Each point is reached from the start by the listed moves, each made once or not at all, plus a little noise. Say if it took an odd or an even number of moves. Then give how often each move was made.

Moves:
(1): [ 27.7   8.6  16.1 -14.0  -8.4 -21.3]
(2): [ -0.8  27.8 -13.5  -5.4 -22.6   2.9]
(3): [-11.6 -13.5   2.6 -29.1 -14.7 -35.0]
Start: [  3.4 -11.8  -4.4  -3.2   6.8   1.4]
Points:
[ -8.8   2.2 -15.0 -37.6 -30.2 -29.9] -> even (0, 1, 1)
[ 30.4  24.3  -2.0 -22.8 -23.8 -17.1] -> even (1, 1, 0)
[ 17.7  11.1   0.5 -51.4 -38.7 -52.0] -> odd (1, 1, 1)
[  2.6 -11.6  -4.9  -3.1   6.5   1.2] -> even (0, 0, 0)

Moves:
(1): [ 12.9   1.7  -2.6 -15.4   3.0 -28.9   4.0]
(2): [ -9.8  13.3   2.2  10.7  11.2 -21.3   6.5]
(3): [ -2.8 -10.4  20.1  -4.9  18.7 -20.9   4.3]
(4): [ 8.6 -0.1  5.9  3.6 -1.3  1.1 23.7]
Start: [ -5.5   1.6  -6.2 -26.8 -13.2  -4.1   1.7]
Points:
[ -3.1   7.0  16.4 -34.4  20.7 -76.8  15.6] -> odd (1, 1, 1, 0)
[  2.5   8.9  18.4 -32.5  19.3 -78.4  39.1] -> even (1, 1, 1, 1)
[ -7.7 -10.3  15.5 -30.9   5.0 -25.2   5.4] -> odd (0, 0, 1, 0)
[-15.6  17.1  -4.6 -14.6  -1.4 -24.3   7.0] -> odd (0, 1, 0, 0)

Moves:
(1): [-5.0 11.2  3.0 18.9 -4.8  5.7  0.0  5.5 17.1]
(2): [ -0.4  -6.7  16.8   2.8  -3.7  19.8 -18.0  15.6   6.6]
(3): [ 11.4   6.9   6.5  12.0  19.0  18.1  13.2 -23.1   4.5]
(4): [ 28.1 -12.8  -1.3 -25.8  12.5 -15.2   3.6 -21.0  15.0]
(5): [ -9.5  -9.7  -9.3 -15.6 -18.5  -6.1   5.5  -4.4  -7.6]
(6): [ -8.1 -20.0   6.1  -5.6  32.9  -2.5  10.6 -18.3   0.6]
(7): [ -9.3  10.3  16.5   0.5 -10.3 -20.0 -11.2 -11.3   9.2]
(8): [-33.3  19.6   4.3  -8.9  13.8  -8.2  -1.0 -10.3  -4.3]
Start: [-11.8   1.0   5.2   0.9  -4.9  -9.1  11.2   8.0  -1.2]
Points:
[-51.7  -9.3  30.4 -14.7  38.4  12.0  21.1 -32.7  -1.8] -> odd (0, 1, 1, 0, 1, 1, 0, 1)
[-5.8 11.9 31.2 35.4  5.9 34.1  6.6  6.4 27.3] -> odd (1, 1, 1, 0, 0, 0, 0, 0)
[-48.7  -0.2  25.0 -35.7  20.6 -54.7  19.3 -51.4  28.0] -> even (1, 0, 0, 1, 1, 1, 1, 1)
[-16.2 -26.0  37.3 -23.8   3.7 -27.2   1.6 -26.2  40.2] -> even (1, 1, 0, 1, 1, 1, 1, 0)
[ -8.6  -7.3  30.8 -17.6 -30.3 -24.2  -8.6  -7.9  39.2] -> odd (1, 1, 0, 1, 1, 0, 1, 0)
[-40.1   2.1  50.9 -17.9  35.3 -29.7  -5.3 -31.9  42.8] -> even (1, 1, 0, 1, 0, 1, 1, 1)

Moves:
(1): [  9.3  -3.8   0.5   2.9 -11.4 -19.0   9.1  -6.2   3.2  -5.5]
(2): [  3.6  12.6 -14.7  -3.5   7.9  -6.9  -4.9  12.7   2.1  -7.9]
(3): [  2.4 -10.1  -5.0  11.4  -5.9 -27.5  -5.6  39.8  -5.0  18.6]
(4): [ 17.2  12.2  14.7  -1.0   9.5  -0.6   6.9 -23.7  10.3  11.3]
(5): [  0.6   6.7   1.1  39.3  15.4 -18.9   1.0   7.6   6.8   2.2]
(6): [-33.8   5.4 -10.1   1.7  -9.1 -14.7 -18.8  -3.2   9.5  -0.2]
(7): [12.1  2.4 -7.8  8.1 -3.4  5.1 11.3 -1.5  4.6 11.2]
(8): [-13.5  -3.0  -4.6 -17.4   9.4  18.0  -4.4  10.5  32.0 -15.2]
(9): [ 12.3   5.8  -3.5   0.4 -11.7   2.9 -29.5   7.1   7.5 -15.9]
Start: [  7.4   7.9  -9.7   4.9 -17.1  -1.9  -4.7  -5.2  -6.3  10.9]
Points:
[ 21.7  19.4 -11.6  43.7 -11.9 -15.0 -32.3   5.9  10.7  -2.7] -> even (0, 0, 0, 0, 1, 0, 0, 0, 1)
[  3.3  32.1 -32.5  38.2 -12.8 -69.4 -52.1  38.7  58.5  -0.2] -> even (1, 1, 1, 1, 1, 1, 0, 1, 1)
[ -0.7  26.9  -1.7  47.4 -11.4 -54.0  -7.3 -29.4  22.8  19.0] -> even (1, 0, 0, 1, 1, 1, 0, 0, 0)
[  8.4  40.7 -30.9  61.9  -3.2 -65.0 -15.0  26.5  24.3  47.2] -> even (0, 1, 1, 1, 1, 1, 1, 0, 0)
